Every row gives one point. Examples show where two turns around zero, p and q, send a point. Write where each new point lands after one turn and then the other. Backwards means that the second turn is done in reverse. Each puzzle has new turns, and all numbers are rounded.

Turn p:
[ 0.40 -0.17] -> [ 0.43 -0.05]
[0.19 0.03] -> [0.17 0.08]
[-0.13  0.13] -> [-0.16  0.09]
[-0.46  0.01] -> [-0.44 -0.12]
Turn q:
[ 0.33 -0.20] -> [ 0.36 -0.15]
[0.07 0.13] -> [0.05 0.14]
[-0.41  0.08] -> [-0.42  0.02]
Where do these land?
p, then q: [-0.22 -0.10] -> [-0.16 -0.18]
p, then q backwards: [0.24 0.39] -> [0.18 0.42]
q, then p backwards: [-0.01 -0.28] -> [-0.05 -0.28]

Turn p:
[-0.01  0.16 -0.11] -> [ 0.04  0.15 -0.11]
[ 0.08 -0.21  0.70] -> [-0.19 -0.17  0.69]
[-0.13  0.09 -0.07] -> [-0.09  0.09 -0.12]
[ 0.16  0.17 -0.31] -> [ 0.27  0.15 -0.24]
[-0.10 -0.22 -0.21] -> [-0.03 -0.23 -0.22]
Turn q:
[ 0.41 -0.14  0.37] -> [ 0.52 -0.11 -0.20]
[-0.14 -0.04  0.26] -> [0.19 0.11 0.21]
[-0.13  0.22 -0.28] -> [-0.35  0.13 -0.06]
[-0.14 -0.04 -0.35] -> [-0.36 -0.12  0.05]
Where do these land?
p, then q: [-0.08  0.11 -0.44] -> [-0.38 -0.12 -0.23]
q, then p: [ 0.13  0.18 -0.20] -> [-0.07  0.03 -0.29]
p, then q backwards: [-0.20  0.05  0.25] -> [-0.27  0.06 -0.17]
q, then p: [ 0.15 -0.34  0.39] -> [ 0.40 -0.20  0.30]

Turn p:
[0.49 0.01 0.25 0.24] -> [ 0.43  0.12  0.16 -0.37]
[-0.28 -0.16  0.03  0.12] -> [-0.21  0.14  0.18  0.15]
[-0.15  0.00 -0.54 -0.33] -> [-0.07 -0.33 -0.31  0.47]
[-0.17 -0.08  0.34 -0.15] -> [-0.31 -0.07  0.17 -0.21]
[ 0.12  0.23 -0.08  0.12] -> [ 0.16  0.14 -0.20 -0.04]
Turn q:
[-0.10  0.46  0.20 -0.20] -> [0.27 0.46 0.12 0.05]
[ 0.36  0.08 -0.18  0.26] -> [-0.04 -0.13 -0.28  0.37]
[ 0.00 -0.15  0.00 -0.18] -> [ 0.06 -0.08 -0.04 -0.21]
[-0.13 -0.45 -0.13  0.12] -> [-0.30 -0.34  0.05 -0.20]
[-0.24  0.22  0.03 -0.01] -> [-0.06  0.29  0.14  0.00]
[-0.12 -0.56  0.31  0.03] -> [ 0.00 -0.47  0.36 -0.27]
[ 0.22  0.40 -0.23 -0.02] -> [ 0.06  0.28 -0.34  0.25]
Where do these land?
p, then q backwards: [ 0.13 -0.05 -0.34  0.00] -> [0.33 0.10 0.11 0.07]
p, then q: [-0.49 -0.13  0.27 -0.44] -> [-0.31  0.05  0.47 -0.45]
p, then q: [ 0.24  0.22 -0.14 -0.04] -> [-0.02 -0.09 -0.34  0.01]
p, then q backwards: [ 0.00 -0.35  0.21 -0.23] -> [-0.17 -0.34  0.20  0.18]
q, then p: [ 0.16  0.00 -0.10  0.36] -> [-0.01  0.29  0.19  0.22]
p, then q: [-0.04  0.31  0.10  0.34] -> [ 0.08  0.41 -0.20  0.10]

Turn p:
[-0.46  0.15  0.34  0.23] -> [-0.45 -0.01  0.39  0.21]
[ 0.21 -0.06 -0.15  0.30] -> [ 0.25  0.15 -0.07  0.26]
[ 0.27  0.06 -0.04 -0.14] -> [ 0.10  0.14 -0.20 -0.17]
[ 0.39  0.23 -0.24 -0.48] -> [ 0.07  0.06 -0.56 -0.41]
[-0.23 -0.35  0.34  0.07] -> [ 0.03 -0.08  0.54 -0.05]
[-0.07 -0.25 -0.14  0.01] -> [ 0.20 -0.20  0.07  0.04]
[-0.11  0.24 -0.10  0.01] -> [-0.21 -0.04 -0.16  0.10]
Turn q:
[-0.19  0.05  0.36  0.26] -> [-0.12 -0.21  0.02  0.42]
[ 0.30  0.15  0.02 -0.25] -> [ 0.11  0.38 -0.13 -0.03]
[-0.02 -0.13  0.14  0.32] -> [ 0.10 -0.30 -0.05  0.19]
[ 0.00 -0.27 -0.22 -0.11] -> [ 0.16 -0.05  0.17 -0.27]
[-0.15 -0.04  0.04  0.30] -> [-0.07 -0.31 -0.04  0.11]
[-0.09  0.01 -0.23  0.27] -> [-0.09 -0.29 -0.14 -0.15]
[ 0.14  0.24 -0.11 -0.78] -> [-0.09  0.77  0.16 -0.26]
Where do these land?
p, then q backwards: [ 0.03 -0.07  0.12  0.28] -> [-0.01 -0.06  0.25 -0.18]
q, then p: [-0.24  0.60  0.00 -0.22] -> [-0.54 -0.34 -0.02  0.25]
p, then q backwards: [ 0.26  0.09 -0.11  0.19] -> [ 0.28  0.12  0.17 -0.05]
q, then p: [-0.06 -0.17  0.11 -0.36] -> [-0.24  0.31  0.09 -0.11]
q, then p: [ 0.39 -0.35  0.06  0.23] -> [ 0.47  0.26 -0.19 -0.05]
p, then q: [-0.38 -0.10 -0.18 -0.11] -> [ 0.24 -0.24  0.29 -0.01]

Turn p:
[ 0.08 -0.20  0.17 -0.20 -0.28 -0.74] -> [ 0.46 -0.23 -0.05 -0.01 -0.58 -0.38]
[-0.15 -0.02 -0.26  0.31 -0.05 -0.06] -> [-0.10  0.13 -0.34  0.11 -0.11  0.15]
[ 0.07 -0.26  0.04  0.22  0.25  0.16] -> [-0.07 -0.06  0.14  0.20 -0.01  0.37]
[-0.18  0.09 -0.27  0.10 -0.18  0.14] -> [-0.21  0.20 -0.26 -0.14  0.01  0.04]
[ 0.11  0.03 -0.12 -0.19  0.42  0.35] -> [-0.07 -0.21  0.13 -0.10  0.46  0.27]
[-0.07  0.43  0.54 -0.14 -0.02 -0.42] -> [ 0.20 -0.07  0.14  0.30  0.05 -0.72]
[-0.10 -0.27 -0.11 -0.21 -0.13  0.37] -> [-0.29 -0.03  0.15 -0.38 -0.06  0.19]
[0.24 0.20 0.02 0.11 0.00 0.20] -> [0.09 0.26 0.10 0.02 0.24 0.07]
Turn q:
[ 0.03 -0.14 -0.36  0.33 -0.15  0.25] -> [ 0.43  0.07  0.12  0.34  0.07 -0.14]
[ 0.11 -0.21  0.24 -0.24  0.22 -0.24] -> [-0.18 -0.34 -0.03 -0.36 -0.04 -0.02]
[-0.39  0.28 -0.23  0.48  0.20 -0.37] -> [-0.34  0.36  0.21  0.23  0.13 -0.58]
[-0.26  0.00 -0.47  0.06 -0.28  0.15] -> [ 0.27  0.23 -0.29  0.38  0.06 -0.18]
[-0.37  0.09  0.09  0.23  0.41 -0.08] -> [-0.43 -0.03  0.19  0.17  0.29 -0.21]
[ 0.10 -0.26  0.19  0.02 -0.34  0.25] -> [ 0.23 -0.23  0.00  0.19 -0.29  0.27]
[ 0.27 -0.04  0.23 -0.23 -0.18 -0.01] -> [ 0.07 -0.09 -0.06 -0.24 -0.26  0.27]
[ 0.39 -0.03  0.15 -0.30 -0.01  0.10] -> [ 0.16 -0.11 -0.03 -0.35 -0.05  0.33]
[ 0.13  0.31  0.15 -0.34  0.13 -0.04] -> [-0.20  0.15 -0.10 -0.35  0.08  0.26]
Where do these land?
q, then p backwards: [-0.12  0.28  0.28  0.16  0.06 -0.09] -> [-0.18 -0.12  0.18  0.13 -0.10  0.32]
q, then p backwards: [-0.12 -0.10 -0.38  0.18  0.11  0.16] -> [ 0.14  0.38  0.16  0.03  0.18 -0.14]
q, then p: [ 0.18 -0.51 -0.14  0.10 -0.01  0.20] -> [ 0.34 -0.01  0.26  0.04 -0.23  0.35]
q, then p: [-0.14  0.22  0.23 -0.31 -0.38 -0.54] -> [-0.24  0.16 -0.45 -0.48 -0.14 -0.35]
q, then p: [ 0.29 -0.28 -0.27 -0.11  0.37  0.28] -> [ 0.31 -0.36  0.31  0.02  0.15  0.34]
p, then q: [ 0.17  0.16  0.02  0.23  0.20 -0.07] -> [ 0.10  0.07  0.35 -0.01  0.13 -0.03]
p, then q: [-0.19 -0.04  0.08  0.06  0.27  0.12] -> [-0.10 -0.18  0.09  0.26  0.10 -0.09]
q, then p: [-0.07  0.27  0.17 -0.31 -0.61 -0.07] -> [-0.20  0.50 -0.31 -0.43  0.10 -0.06]
